Each row of a before or after table is a point. One or more steps were done to the points. Then noise was added and the rows were shuffled. The steps act on how far a point lies along the listed directions, d1 being the first. Name the steps. A step turns or swaps two directions, mirrors them in a line or flattens them onto one, adds a multiple of one to another, or multiplies one. Angles are multiples of 10 degrees, from the lower direction toward the higher: turns from -170 to 170, lines from 10 to 170 but not 90. Use the fewest steps. Two steps may share a direction if one is a turn and the other turns, adds or multiplies; they go together, in the order done. Otherwise the lowest direction goes first.

Directions:
(1): [ 37  41 -29]
(2): [-46  13 -40]
(3): [-20  45  38]
Before:
[[ -5  42 -12]
 [-14  35   0]
 [ 24  26  -1]
 [  3  26  22]
 [ 35 -43 -12]
 [ 10  13 -16]
 [  6  22 -24]
 [ 90 -30  11]
 [-27   2   9]
 [ -3  24 -22]
 [ 67   1  31]
 [ 14 -17 -53]
 [  5   0 -42]]
After, 13 rows:
[[ 25  36 -29]
 [ 22  46  13]
 [ 40  74  -9]
 [ 35  61 -36]
 [-32 -14  36]
 [ -3 -37 -41]
 [ 57  45 -29]
 [ 83 -22 -76]
 [ 30  15  20]
 [  4  37 -67]
 [ 86  -4 -38]
 [ 13  44 -52]
 [ 23  56 -24]]
Steps: multiply d1 by 2.5; turn d2 and d3 by 50 degrees

Directions:
(1): [-52   0  22   9 -61  28]
(2): [ 61 -34  40  -2 -35   7]
(3): [ -9   6   8  -9 -29 -81]
(4): [  6  35  11 -78  -6  14]
(5): [-15 -66 -42 -36  -8   0]
(6): [-32 -30  61 -12  44  -8]
Before, 10 rows:
[[ 22   3   5   2 -66   5]
 [-14  43  51  27  38   4]
 [ 42  10 -16 -15 -57 -15]
 [-33  33  81   4  40 -57]
 [ 54  27 -52  -7 -19 -22]
 [-89 -46  11 -40  24 -17]
 [-67 -24 -16  14  -1 -36]
 [-31 -38  33 -12   1 -46]
 [ 21  20  30  29  70   6]
 [  0  18 -22 -37 -64   4]]
After, 10 rows:
[[ 24  66 -64  15 -55 -43]
 [ 10  49  22  26 -30 -41]
 [-36 -19  46 -50 -16  -2]
 [-37  94  32  32   8  -8]
 [  9 -56   8 -44  30 -31]
 [ -6 -46  31 -22 -36 -10]
 [  7 -49  36 -36 -10 -23]
 [ 14  21 -65   8 -25   9]
 [ 46  10 -65  22  14  18]
 [-47  33   5  42  -1 -30]]
Steps: turn d5 and d6 by 130 degrees

Directions:
(1): [  6 -11  11 -80 -68  12   0 -14  -6]
(2): [-50 -31  64  35 -17  40 -14 -30   4]
(3): [ 29 -49  41  10 -15 -51 -26  55  -5]
Before:
[[ 32 -18 -47 -76 -52  -9  -4   6   6]
 [  3 -65  70  96  41 -32 -31  67  23]
 [ -8  -8  36  -8 -38  17  -2  29 -19]
 [-10  16   5  59  21   3  15   2  28]
 [  3 -30  49  64  28 -38  -8  48   5]
 [-19 -67  58  24 -23  14  16  17  30]
 [ 36  32 -79  30  46  21  42   5   5]
 [ 31  -4 -22  35  48 -68 -20  44  -2]
 [ 53 -17 -12  27  27 -97 -10  53  12]
 [-12 -50  75 -37 -78   5 -32  -1 -13]
 [ 39   1 -46 -24   1 -44   2  25   1]
 [-18  39 -37  61  60  57  29 -15   9]]
After, 12 rows:
[[-15  17   5  59  17  10  15  -7  27]
 [-16  -6  36 -10 -42  28  -1  19 -19]
 [-41 -57  57  16 -31  44  22 -12  31]
 [-29 -44  80 -40 -83  26 -28 -20 -12]
 [-40 -15  34  49  28  46   0 -11  27]
 [ -8  20 -22  80  63  32  18   9   7]
 [-24   7  23  33  18  13  14  -6   8]
 [ 21  32 -58   3  41 -37   0   7  -2]
 [ 38  29 -57 -15  22 -55  17   7  14]
 [ 47 -21 -49 -73 -49 -27  -7  22   5]
 [ 53  23 -81  36  52  -3  36  27   4]
 [ 44  12 -65 -39   3 -42   9  18   0]]
Steps: flatten d1 and d3 onto the line at 20 degrees; multiply d2 by 1.3
